Every row gives one point. Each copy is the shape, with its points in the same order, stretched, turned, moved and blurred by noise. Some copies are also mirrored. Which?

Shape (8 x 2)
[[ 26  41]
 [  4 -45]
 [-29  33]
 [-11  19]
 [ 15 -17]
 [-50   9]
 [  3  39]
 [ 75  10]]
Copy 1 (8 x 2)
[[-22  32]
 [-15 -45]
 [ 27  58]
 [  5  35]
 [-21 -28]
 [ 42  43]
 [ -6  47]
 [-71 -36]]
Copy 1 is: mirrored
Copy 2 (8 x 2)
[[ 52  43]
 [-30   9]
 [ 30 -25]
 [ 26  -8]
 [ -3  33]
 [  7 -53]
 [ 45  13]
 [ 29 110]]
Copy 2 is: mirrored

Shape (10 x 4)
[[ 58  -8 -16  64]
 [-22 -30  -5  -2]
 [-31  57  10 -19]
 [ 56  98  -3   8]
 [ -9  43  13  -5]
 [-27  33 -39 -11]
 [ 52  32 -25  64]
 [-75  52  49 -48]
 [-23  -8   0 -41]
 [ 21  25  -5  -8]]
Copy 1 (10 x 4)
[[ 26 -69   7 -30]
 [  7  30 -76  -5]
 [-31  32  -6  22]
 [ -4 -29  92  -9]
 [-19  18   1   9]
 [ 30  49 -12  39]
 [ 21 -65  42   2]
 [-74  78 -45  31]
 [  8  62 -64 -21]
 [  5  11  -1 -19]]
Copy 1 is: only turned
Copy 2 (10 x 4)
[[  -9  -21   71   -4]
 [  -8  -38  -11  -49]
 [  14   21  -46   18]
 [   4   83   -5   36]
 [  15   27  -33   21]
 [  37  -16  -21  -31]
 [  24  -16   64   16]
 [   2   20 -109   18]
 [ -16   16  -34  -59]
 [  -6   38    0  -10]]
Copy 2 is: only turned
Copy 3 (10 x 4)
[[ 23  42 -24 -12]
 [-51 -19 -20  -6]
 [ -6 -27  63 -14]
 [ 76  -2  69 -45]
 [-11 -11  51 -17]
 [  9 -44  18  -7]
 [ 48  36  14  -6]
 [-64 -35  85  -6]
 [-46 -45  -6 -29]
 [  9 -11  16 -37]]
Copy 3 is: mirrored

Shape (10 x 6)
[[ -8  -5 -12 -41 -40  -3]
 [ 27  14   9 -16 -24  22]
 [  3  31  -9  -6  -3   4]
 [ 37   9 -30  -2  45  19]
 [ 20  37 -14 -12 -50 -13]
 [-23 -57  60  -9  47 -38]
 [-19  21  22  -7 -31 -32]
 [-30 -52  30  33  37  -1]
 [ 41  16  -3  -4 -49  -9]
 [ 27  13 -41 -10 -28 -14]]
Copy 1 (10 x 6)
[[ 26 -12 -59  26  23 -22]
 [ 10 -41 -30  23  11  28]
 [ 11  -5 -17  -4  32  27]
 [ 14 -64  19 -33  29  14]
 [ -3   0 -46  21  62  27]
 [ 26  32  86   0 -49 -48]
 [  2  48  -9  23  27  11]
 [-22  19  61 -33 -57 -44]
 [-14 -23 -25  30  46  23]
 [ -1 -29 -29   3  65  -4]]
Copy 1 is: only turned
Copy 2 (10 x 6)
[[ 55  41   3  -2 -16 -25]
 [ 25  10  -3  18   9  12]
 [ 20 -12 -13 -23  17 -15]
 [ 19 -27  -3 -47  22  43]
 [ 37  16 -17   9  43 -20]
 [ -1  24 121   1   2 -43]
 [ 18  16  19  10  28 -62]
 [-45  33  59 -33 -27 -26]
 [ 16  32   0  20  41  10]
 [ 42  30 -12 -29  29   6]]
Copy 2 is: mirrored
Copy 3 (10 x 6)
[[ 19 -24 -33 -37 -29  -8]
 [ 30 -13  -9  -1  10  26]
 [  3  -8 -41  20 -11  19]
 [-22  11  18  43 -32  40]
 [ 13 -24 -71 -19  16  40]
 [-61  16  71 -23  -5 -90]
 [-10 -25 -63 -20  18 -17]
 [-48  65  43  -3 -20 -47]
 [  9  -4 -34 -24  27  40]
 [ -9  -2 -41 -26 -14  45]]
Copy 3 is: mirrored

Shape (12 x 9)
[[ 31 -44  41  13 -58 -12  -9  -2   3]
 [  4 -60  27  98  16  32 -38  22  -6]
 [ 61 -54  16  37  33 -23 -37  23  63]
 [ -3 -20  34 -20  33   2  22  23  -7]
 [-32  49   0 -15 -67  38  33  -5 -16]
 [ -1 -37   5   7  30 -21 -49  32 -15]
 [-19   5  -4 -29 -57  50 -38  26 -13]
 [-32  15  51 -39  25 -16 -51 -23  -2]
 [  8  10  36 -23 -34  46 -10   3 -19]
 [ -9 -54 -14 -29 -33  45 -14  -3  14]
 [-12 -47  18 -36  29 -34 -47 -56 -35]
 [ 69  49  29  11   5  10  -3  12   4]]
Copy 1 (12 x 9)
[[  20    1  -12  -20  -45  -43   10   87   24]
 [ -15   45   36   67   32  -94   39   58  -45]
 [   3    1  -38   89  -71  -22  -13   20   -5]
 [ -35  -14  -36   11  -14  -84   17    6   25]
 [  25  -13    8 -101   13  -30  -14   19   18]
 [  -3  -17  -47   53   -6  -40   62    3  -10]
 [  33  -40  -21  -35  -34  -57   40   21  -15]
 [  27  -58  -48   22  -16  -53   18   -5   55]
 [   0  -57   -8  -43  -33  -79    1   59   15]
 [  16   -8    8  -12  -65  -56   52   20   -6]
 [ -26  -32    7   29  -14  -13   70    9   53]
 [ -25  -68  -15  -12  -21  -24  -71   45   19]]
Copy 1 is: only turned
Copy 2 (12 x 9)
[[  8  10  94  17 -42  16   9 -25  35]
 [ 80  -6  40  19 -59  -9  36 -60 -60]
 [ -6  38  62  57 -57 -24  -1  41 -64]
 [ 37  27 -15  -3   2  30 -53   7   4]
 [-22  12 -16 -52  10  10  25 -37  91]
 [ 54 -47  12  15  -9 -15  12  41 -25]
 [ 18 -27   9 -49 -12 -31  47  -9 111]
 [ 63 -24 -45  90   5 -16   0  31  39]
 [ 43  22  15 -13  -4 -19  17 -37  85]
 [-11 -38  27 -41 -49 -11 -20 -21  78]
 [ 56 -81  27  61   7  -2 -30  11  -4]
 [ 10  92  36  16  36 -42  30  -3  -9]]
Copy 2 is: mirrored
Copy 3 (12 x 9)
[[-50  -6  28  21  17  45  12  72  32]
 [-43  52  53  47 -47  68  51  41  75]
 [-21 -16   1 -49  -1  26  39  -5  79]
 [-46  20 -30  -4 -36  14 -18  22  16]
 [-28  64  48  29  12 -10  -6  29 -57]
 [ -1 -24 -24  20 -31  15  33  27  60]
 [ 29  15  15  29  -2  39  68  58 -17]
 [-52 -46 -25 -12 -45  30  25   5 -28]
 [-26  20   4  28   8  66  27  39 -26]
 [ 53  13  15  18 -37  51  -2  48  -1]
 [-11 -76 -22  52 -59  44 -48   8  16]
 [-59  15  -6  -9  61  27  39 -29   6]]
Copy 3 is: mirrored
